Each row is a point. Two turns around zero, p and q, are shown by what they do to some points. Where does a point land after both, in the order given? Backwards means that the second turn is done in reverse. Each puzzle has new turns, and all numbers are rounded.
In the rows, zero is written as 128.

Turn p:
[109 151] => [154 114]
[127 110] => [122 145]
[165 101] => [ 84 139]
[111 150] => [152 114]
Turn q:
[107 105] => [ 98 136]
[148 154] => [160 122]
[112 160] => [149 157]
[143  90] => [101  97]
[129 131] => [131 128]
Where do these land?
p, then q: [ 82 125] => [165 100]
q, then p: [153 147] => [ 97 130]
p, then q: [129 107] => [141 144]
p, then q: [148 132] => [110 138]

Turn p:
[116 122 119] => [122 131 143]
[155 174 135] => [174 131 101]
[115 135 135] => [134 116 136]
[147 132 107] => [134 155 121]
[106  78 145] => [ 77 106 140]
Turn q:
[122  87 118] => [152 157 109]
[143 142 139] => [128 105 133]
[ 97 158 118] => [ 88 139 144]
[163 126 145] => [151  97 125]
[136 152  96] => [126 132 168]
[108 102 151] => [125 138  89]
Where do these land?
p, then q: [131 126  82] => [ 97  96 141]
q, then p backwards: [146  90 152] => [157 160 150]
q, then p backwards: [119 147 124] => [117 110 124]
q, then p: [143 129 162] => [ 98 149 134]
p, then q: [101 149 120] => [141 101 110]

Turn p:
[129 147 145 143] => [141 126 153 135]
[181  87 137 130] => [142 132  85 178]
[143 119 107 157] => [148  98 112 132]
[111 151 118 107] => [100 127 145 111]
[ 86 116 127  94] => [104 160 122  90]
[118 147 133 137] => [132 124 150 121]
Turn q:
[144 136 124 132] => [140 140 131 121]
[142 124  99 107] => [139 152 117 154]
[156 109 168 106] => [154 106  85 111]
[101 156 143  97] => [ 85 137 103 116]
[129 105 112 156] => [145 115 157 144]
[ 96 138 122 169] => [105 118 175 121]
Where do these land?
q, then p: [140 125 144 147] => [118 142 116 146]
q, then p backwards: [148 150 117  98] => [121  92 145 111]
p, then q: [129 153 129 154] => [149 104 114 119]
p, then q backwards: [146 103 111 150] => [144 100 144 108]
q, then p: [ 78 108 139  92] => [152 120 104  73]

Turn p:
[113 117 154 131 119 161] => [102 129 155 151 114 131]
[109 139 151 114 156 122] => [117 163 128 140 151 124]
[133 162 154 133 135 113] => [121 130 104 151 158 137]
[101 132  90 126 100 122] => [163 125 121 136  96 102]
[156  97 154 126 129 125] => [117 111 158 112 150 148]
[174 163 109 110 124 117] => [152 121  89 116 132 171]
[109  86  84 157 133 135] => [124 116 140  90  94  82]
Turn q:
[152  95 110 143 112 103] => [129 134  99  91 154 140]
[131 135 101 146 137 180] => [ 93 108 148 156 153 149]
[116 170 111 124 161 129] => [107 121 137 149  85 148]
[145 112 132 110 128 142] => [142 112 145 116 142 130]
[144 148 129 133 137 134] => [134 117 125 144 122 146]
[115  76 115 149 141  91] => [115 177 121  81 140 137]
[151 150 179 111 105 119] => [186 114 114 146 120 109]
[ 99 160 164 118 123 124] => [145 138 131 159  98  96]
[ 99 107 111 119 107 130] => [103 131 131 110 138  96]
Where do these land?
p, then q: [ 97 101 165 112 128 157] => [152 162 121 172 120 108]
p, then q: [140 134 124 141 156 141] => [104 122 139 125 112 110]
p, then q: [138  95 101 175  90  78] => [162 142 132  49 144 141]
q, then p: [109 165 127 112 147 140] => [126  93 147 153 128 112]
p, then q: [144 155 140 129 106 111] => [113 132 136 124 153 159]
q, then p: [129 116 137 108 129 109] => [148 128 131 128 136 151]
q, then p backwards: [138 131 102 120 140 161] => [150 112 157 142 115 140]

Turn p:
[103 101 132 110 120 135 141 157] => [122 145 105 106 147 112 102 142]
[107 110 100 107 111 161 141 148] => [113 151 134 119 144  95 110 165]
[149 136 135 162 140 137  94 119] => [136 127 130 141  81 128 148 111]
[129 142 136 135 149 109 115  91] => [129 105 130 128 124 145 166 110]
[135 140 115 147 122 110 109 132] => [122 135 123 153 112 148 136 130]
[140 159 147 137 124 129 117 114] => [136 119 150 123 106 152 134 117]
[144 135 140  99 147 100 122 118] => [156  97 117 128 142 147 139 131]
[110 130 111 138 139 139 144 161] => [ 95 125 117 131 124 113 101 139]
[109 109 125 132 102 143 144 137] => [115 160 132 117 142 113 113 129]
[155 118 140 113 126 117 153 103] => [156 116 143 133 158 126 130 106]
Turn q:
[156 129 126 152 149 135 124 137] => [132 121 136 145 117 162 126 144]
[132 136 151 161 125 161 124  90] => [ 74 114 116 138 103 141 137 131]
[116 124 145 126 131 148 105 118] => [101 139 137 134 116 112 126 141]
[139 120 108 164 143 143 128 101] => [110 123 121 126 118 162 161 145]
[131 124 119  92 143 103 146 140] => [165 132 142 138 149 116 136 108]
[119 110 135 102 108 112 137 144] => [142 121 142 110 148 103 115 115]
[138 142 113  95 120  91 132 140] => [178 123 120 129 132 107 126 114]
[112 126 130 135 111 147 106 121] => [104 135 119 116 121 114 123 147]
[147 152  93 138 154 142 159 134] => [143 130 102 157 151 168 144 130]
[ 97 130 144 125 121 107 123 135] => [129 148 133 108 120 113 113 107]
[121 115 144 119 103 120 124 147] => [130 121 139 108 134 110 102 125]
Where do these land?
p, then q: [122 133 104 119 108 139 120 132] => [133 140 125 133 128 136  96 122]
p, then q: [130 114 116 104 160 112 118 112] => [147 121 146 121 156 155 145 125]
p, then q: [114 134 154 108 164 139 128 138] => [147 121 150 116 150  98 142 142]
p, then q: [113 115 114 111 133 121 146 129] => [142 154 142 133 131 138 136 126]
p, then q backwards: [121 116 126 123 107 112 125 145] => [114 143 113 135 134 139 129 147]
p, then q backwards: [143 115 125 102 130 130 147 112] => [136 111 117  98 122 125 140 141]
q, then p: [129 121 122 225 119 139 123 131] => [121 159 152  81 119  90 110 192]
p, then q: [125 155 145 148 108 127 124 112] => [ 92 118 118 141 130 110 122 120]
q, then p: [148 157 133 122 143 121 131 134] => [128 144 141 151 110 122 136 113]
p, then q backwards: [134 120 142 118 108 141 120 135] => [117 128 120 127 131 111 113 147]
